Every row gives one point. Examples show where two turns around zero, p and q, send a point. Where does a point land after both, in the order given? Backwards means that the second turn is done in reverse. Each puzzle has new turns, and all numbers are rounded.

Turn p:
[-0.02, -0.02] => [-0.02, -0.01]
[-0.24, +0.34] => [-0.15, +0.39]
[-0.18, -0.38] => [-0.27, -0.32]
[+0.43, +0.06] => [+0.43, -0.05]
Turn q:
[-0.54, -0.07] => [+0.02, -0.54]
[+0.18, +0.28] => [-0.26, +0.20]
[+0.33, -0.14] => [+0.17, +0.32]
[+0.03, -0.07] => [+0.07, +0.02]
Where do these land?
p, then q backwards: [-0.40, -0.31] => [-0.24, +0.45]
p, then q backwards: [+0.14, +0.24] => [+0.21, -0.18]
p, then q backwards: [+0.26, +0.07] => [+0.03, -0.27]

Turn p:
[+0.44, -0.26, +0.04] => [-0.37, +0.33, +0.14]
[-0.59, -0.01, -0.01] => [+0.56, -0.08, -0.17]
[-0.10, +0.29, +0.14] => [+0.10, -0.30, +0.13]
[+0.25, -0.01, -0.17] => [-0.28, +0.04, -0.09]
Turn q:
[+0.24, +0.10, +0.59] => [-0.26, -0.58, -0.09]
[-0.44, -0.33, -0.11] => [+0.01, +0.27, +0.49]
[-0.05, -0.31, -0.11] => [-0.18, +0.24, +0.15]
[+0.31, -0.05, -0.08] => [-0.17, +0.08, -0.26]
[+0.01, +0.43, -0.20] => [+0.40, -0.01, -0.25]
[-0.08, +0.17, -0.09] => [+0.21, +0.01, -0.03]
Where do these land?
p, then q: [-0.11, -0.18, -0.05] => [+0.10, +0.01, -0.19]
q, then p: [-0.44, +0.15, +0.12] => [-0.17, +0.21, +0.40]
p, then q: [+0.27, -0.37, +0.15] => [+0.34, -0.34, +0.01]
q, then p: [+0.29, +0.41, -0.23] => [-0.38, +0.01, -0.40]

Turn p:
[+0.20, +0.14, +0.09, -0.05] => [+0.03, +0.23, +0.05, -0.12]
[+0.16, -0.18, -0.07, -0.41] => [-0.44, +0.14, +0.13, +0.02]
[-0.49, +0.22, -0.24, +0.14] => [+0.26, -0.17, -0.24, +0.46]
[-0.36, -0.60, -0.09, +0.08] => [-0.25, -0.66, +0.04, +0.08]
[+0.08, +0.03, +0.29, +0.06] => [+0.15, +0.04, +0.21, -0.16]
[+0.42, +0.39, +0.02, +0.18] => [+0.24, +0.43, -0.19, -0.29]
Turn q:
[-0.09, -0.30, -0.06, +0.20] => [+0.12, +0.31, -0.17, -0.04]
[+0.37, +0.80, -0.22, -0.04] => [-0.26, -0.72, +0.19, -0.45]
[-0.06, -0.04, -0.18, -0.18] => [-0.23, +0.01, -0.11, +0.08]
[-0.25, -0.09, +0.22, +0.05] => [+0.09, +0.24, +0.20, +0.12]
[+0.03, -0.37, +0.24, -0.03] => [+0.27, +0.16, -0.10, +0.29]
Where do these land?
p, then q: [+0.46, -0.15, +0.04, -0.20] => [-0.33, -0.01, +0.34, +0.21]
p, then q: [+0.07, -0.13, -0.03, -0.41] => [-0.04, +0.23, +0.37, -0.03]
p, then q backwards: [-0.12, -0.20, +0.05, +0.35] => [+0.38, +0.18, +0.02, +0.06]
p, then q: [+0.03, +0.11, +0.23, -0.20] => [+0.14, -0.12, +0.27, +0.01]
p, then q: [-0.43, +0.36, -0.29, +0.46] => [+0.15, -0.14, -0.63, -0.42]
